Rows are points. The window is the flat piece filled in between its corners: a triangle in 3 columns, a solid with four corners in 4, and so on. A path goes straight from each point to the next, and from the last back to the first. After which points does the path pass through the window?

Window (3 x 3):
[[ 19  35  52]
 [ 16  31  18]
 [-13  -2  -9]]
Path:
(1): [-5 50 -4]
(2): [12 13  3]
(3): [28  0 16]
(4): [-18  29  33]
(5): [-5 47 19]
(6): [42 12 42]
(7): [47 29 60]
(8): [-1 58 23]
Through the window after points: 5

Window (4 x 4):
[[-19   8 -14   5]
 [ 17  -5 -19  -3]
 [-60   2  27 -28]
 [ 19  23 -22  -4]]
Path:
(1): [-2 10  8  5]
(2): [ 5 19  4 -2]
(3): [ -5   7 -24 -33]
(4): [  2   5 -16 -22]
(5): [ 7 17  7  5]
(6): [-14  11  30 -11]
(7): [-38  -7 -13 -22]
(8): [-17  24 -55  -8]
Through the window after points: 6

Window (6 x 6):
[[ 29 -19  12  10 -17  33]
 [  0   3  27  16   5  46]
 [ 30   9  14   4  14  -9]
 [-60  28  21  27 -12   8]
 [ 22  11 -27 -18  13  20]
 [-34  30  39 -14  -5 -16]]
Path:
(1): [-31 -12  39  22  14   0]
(2): [-13  -1   5   6   8  21]
(3): [ 7 18  3 15 -3 25]
(4): [27 12 -1  2 -3 27]
(5): [ -3 -34 -21 -24  10  12]
(6): [-12 -25  18 -12  20  47]
(7): [ 25  26   7  42 -14  32]
(8): [ 15  50  13   1 -17  22]
(9): [-15 -17  32  -1   9  -7]
(10): [  6 -17  23  11   9  -3]
(11): [ 21  29  16 -21 -11  23]
(12): [-22  40  33   0 -20  12]
Through the window after points: 4, 8

Window (8 x 8):
[[-14 -14  20 -12 -16  25 -40  19]
 [-32 -53  10  41 -13  -9 -54  -1]
 [-15   2   0  -4 -29 -18  38 -11]
 [ 13  31  -3 -23 -11 -36  14  -6]
 [ 60 -24 -16 -26  -5  15 -10  31]
 [-23  16 -29 -16  -3 -34  28   3]
 [-19   7  30  34  -3  28  -7  19]
 [ -7 -15  33   7  22  28  10  -4]]
Path:
(1): [-1 -4 42  7 23  6 25 40]
(2): [-19   4  14  26 -13  25 -16   0]
(3): [-24 -18 -17  20 -34  -3 -31 -15]
(4): [ -6 -34  33  11  19 -30 -11  32]
(5): [-16  -1  14  -9 -14 -15  12  15]
(6): [ -9   6 -43  -2 -18  -2  21 -32]
(7): [-31  18 -34  20 -27  -6 -34 -16]
(8): [ -9  -7   8 -23   0  -6  11  20]
(9): [  7 -40  25   6 -29 -19 -23  58]
(10): [  7 -16 -24   7  10  19 -23 -32]
(11): [  7   8   4   5   0  27 -12 -14]
(12): [-35 -19  11  12 -31 -35  28  20]
Through the window after points: 1, 5, 7, 9, 11

Window (9 x 9):
[[-11  38  26  -7 -12 -48   6 -28  13]
 [ 35  14  60 -34 -24  28  -9  26   0]
 [-12   5  -3   6   2  34   7  -3  23]
 [ 18  23   6  10 -29 -11   0  17   3]
 [-20   1 -16  15  36   7 -31   4 -44]
 [ 14 -14  -7 -26 -10 -13   7 -17  -6]
 [-49 -28   4   9   6  34 -38  54 -16]
 [ 20   6  33  16 -24 -34  54 -58   8]
 [  6   4  12   8  17 -29  52  -9  25]]
Path:
(1): [ 14  -6  20   0   4   4 -33  -3  17]
(2): [-30   4  -3 -10 -30   8  30  24 -42]
(3): [-27  46  -6 -29 -31  20  -4  13 -32]
(4): [ 25 -29  37  -4  20   7 -24  24  11]
(5): [ 35 -24  19  13  -1   1 -17  -1  27]
(6): [-12  22  16 -17 -16 -17  17   2 -30]
(7): [  7  24  17 -12 -11  -2  16 -12  -6]
(8): [ 19 -39  28  10  -6 -13  12   3  34]
(9): [ 32 -20  34 -11 -11 -19   0 -10  28]
(10): [ -2  37  22  -2  -1  11  37  10 -13]
(11): [ -8  13 -12  -6 -16  12  27  18 -20]
(12): [  8  -7  26  -1  -3   1 -22 -31  26]
(13): [ 22  -8  45  -2 -14  10 -26  27   8]
(14): [-13   9  22 -24  -8  31   0  24 -15]
(15): [  8  21   7 -15 -14  -9  19  -1 -22]
(16): [ 11   8  26   3  -4 -26  -1 -31  25]
Through the window after points: 7, 9, 13
